Each point is reached from the start by the listed moves, each made 0, 1 or 2 times, or once backwards (-1), plus a little noise. Is the number of moves made odd or even? Then give how often each move was made.

Moves:
(1): [15 -2  3  2]
(2): [ 3 23 -3 -1]
(3): [-2  2 23 -9]
Start: [ -1 -15   6   3]
Points:
[-21 -34  28  -7] => odd (-1, -1, 1)
[ 33   2 -14  16] => even (2, 1, -1)
[ 14  10  52 -15] => even (1, 1, 2)
[ 25 -37  60 -11] => odd (2, -1, 2)
[-14  10   0  -1] => even (-1, 1, 0)

Moves:
(1): [24  1  6 -4 -2  2  1  1  0]
(2): [-6 22  0 -3  1 -4  3 -1 -1]
(3): [-8  1 25 -2 -4  0  6 -1  2]
(4): [ 0  5  0 24  3  8 -1 -2 -8]
(5): [ 0  1  6  1 24 -2 -2 -4  1]
(6): [ -1   1   0  -4   1  17 -10   7   0]
Start: [  0   2 -13  -1  -8   7   5  -4   8]
Points:
[ 32   0  42 -33 -47 -13  34  -5  19] => odd (2, 0, 2, -1, -1, -1)
[ 20  58  60  11  30  -9  28 -22   4] => even (2, 2, 2, 1, 2, -1)
[-36  42 -12 -25  17 -13  11  -7  15] => odd (-1, 2, 0, -1, 1, 0)

Moves:
(1): [13  3 -3 -3  3 -2  3 -5 -8]
(2): [-3 17  1  2  3  0  0 -1 -1]
(3): [ 2  0 14  2  2  3  3 -2 -2]
(4): [ 3 -3  2 20 -2 -6 -5  1 -6]
(5): [-7 -2 -3  2 22 -8  5  1 -3]
(6): [-2  2 -3 10  2 11 10 -1  2]
(7): [  0  -1  -2   3  -8 -10  16   1   0]
(8): [ 5  5 -4 -1  5  2  1 20 -1]
(9): [ 5  3 -1  3  1 -3 -3 -1 11]
Start: [10  1  5 -8  5  9  4 -1 -1]
Points:
[ 35  16 -31  31  22 -23  42  32   6] => odd (1, 0, -1, 1, 1, 1, 2, 2, 2)
[ 35  -2  -4 -49  23  16 -12  33  -5] => odd (1, -1, 0, -1, 0, -1, -1, 2, 0)
[ 14  49 -31 -19  60 -16  33  29   0] => odd (1, 2, -1, -1, 2, 0, 1, 2, 1)
[ 22 -18  38  38 -24   5  10  25  -6] => odd (-1, -1, 2, 2, -1, 0, 1, 1, 0)
[ 25  23  37  51  20  18 -12  -8   5] => odd (0, 1, 2, 2, 0, 1, -1, 0, 2)

Moves:
(1): [15  4  6  3  0  3 -5  1 -6  0  3  6  5  2]
(2): [-3 18 -8 10 -5  5  0  3 -1 -4  1  3  5 -2]
(3): [-10   7  22  -1  -3  -3  -2   1   0   3   0   2   1   2]
(4): [ 2 -9  1 20  4  5 -7 -3  3  1  2 -4 -8 -5]
(5): [ 0  7  5 -2 23  7 -5  3 -2 -3  6 -5 -6  5]
(6): [-3 -2 -2 -6 -3 15 -1 -6  2 -2 -1  1  4  6]
(7): [  2   2   6   5  -6   5  22   1 -12  -1   2  -9  -7   7]
(8): [-2 -4  0 -1  0  1 -2 12 -1  0 -2 -3  2  3]
(9): [ 4  2  4  2 -1  2  8  5 24 -2  8 -6  6  5]
(10): [ 4  1 -3  2  1 -1  2  5  2 21  1  2  2 -2]
(11): [-8  1 -3 -5 -3 -1 -6  5 -3 -1 17  2 -1 -6]
Start: [-10  -1   1   0  -7   5  -2   2   6   2  -3  -9   6   3]
Points:
[-12  40  60 -12  15  50 -14   2 -20  16  51  -1   2  22] => odd (2, 0, 2, 0, 2, 2, 1, -1, 0, 1, 2)
[-38  52  43 -20  20  -5 -36  56 -40  20  35   4   8   2] => even (1, 1, 2, -1, 2, -1, 0, 2, -1, 1, 2)
[  5  15  45  42   7  10  51  34  33  40  30 -40 -11  17] => even (0, 0, 1, 1, 1, -1, 2, 0, 2, 2, 0)
[-23  33  48  -9 -35  41  31  15 -47  -1 -29 -10  18  45] => odd (1, 1, 2, -1, 0, 2, 2, 2, -1, 0, -1)

Moves:
(1): [ 7 -1  4 -9  3 -3  1 -1  2  2  4  1 -4  2  2 -8  2]
(2): [-3  0 -5  2  1  3 -3 -3  6  4  0  1  2 -5 -9 -4 -2]
(3): [ 2  1  4  2 -4 -2  1 -1  2 -4 10 -4  1  2 -2  8 -5]
(4): [ 2 -1 -4 -4  3 -3 -8 -2 -2  2 -2 -1  3  1  1  3 -5]
(5): [ 1  1 -3  1  6  5 -8 -6 -5 -5  0  7  3  1  0 -2  2]
(6): [-2 -5  0 -2  4  4  0 -9 -3  3  1  4 -3 -2  3 -7 -5]
(7): [ 6 -2 -4 -4 -5  3  7 -2 -6  4  8 -6 -7 -5 -5 -5  0]
(8): [ 0  0 -4 -5  1  9 -4  1 -1  5  4  9 -2 -3 -3  3  0]
(9): [  6 -15   3   1   3  -2  -9  -4  14   0  12  -9   6   1  -7  15   4]
(10): [ -2  -6   3  -2   2  -2  -8  -7   2   0  10 -11  -9  -3  -1   5   6]
(11): [  8   3   7   4  -7  -1  11  -4  -7   7  11  -8  -5 -13   7   6   1]
(12): [ -8  -4   3   8   5  -2  -4  -8  -2  14   2  -3   6  -8 -16  -6  -7]
(13): [ -6   6  -2  -8   1   2   6   8  -1   0   0 -10   1  -6  10   2   5]
(14): [-2  4  2 -9 -7  0  7 -5 -5 -4  3 -2 -3 -5  3  8  8]
Start: [ 2  1 10  0  9  9  4  4 -6 -1 -1 -6 -4 -3  4  5  5]
Points:
[-18 -18   7 -10  27  -9 -33  -6   7 -17 -12 -34  33   3  -1  57  30] => even (-1, -1, -1, 2, 1, -1, -1, -1, 2, 0, -1, 1, 1, 2)
[  3  12   1 -38 -25  29  35   1 -15   8  50 -25 -26 -38  -9  33  12] => odd (0, 1, 2, 0, -1, 0, 2, 2, 0, 0, 0, 0, 1, 2)
[ -2  -9   0 -16  -6  15  -1 -18 -18  29  30  -5  -8 -24 -60  15  -5] => even (0, 0, 1, 1, -1, -1, 2, 2, 0, 0, -1, 2, -1, 2)
[ 17  17  13  -6 -10  12  40 -18 -34   7  27 -31  -6 -42  24  15  -1] => even (0, 1, 1, 1, 1, 1, 1, -1, 0, -1, 2, 0, 1, 1)
[30 -3 16 -3 -8  2 18 -9 13 -7 14 -8 -2 -9  3 15 11] => even (1, 2, 0, 0, 0, 0, 0, -1, 1, -1, 1, -1, -1, 1)
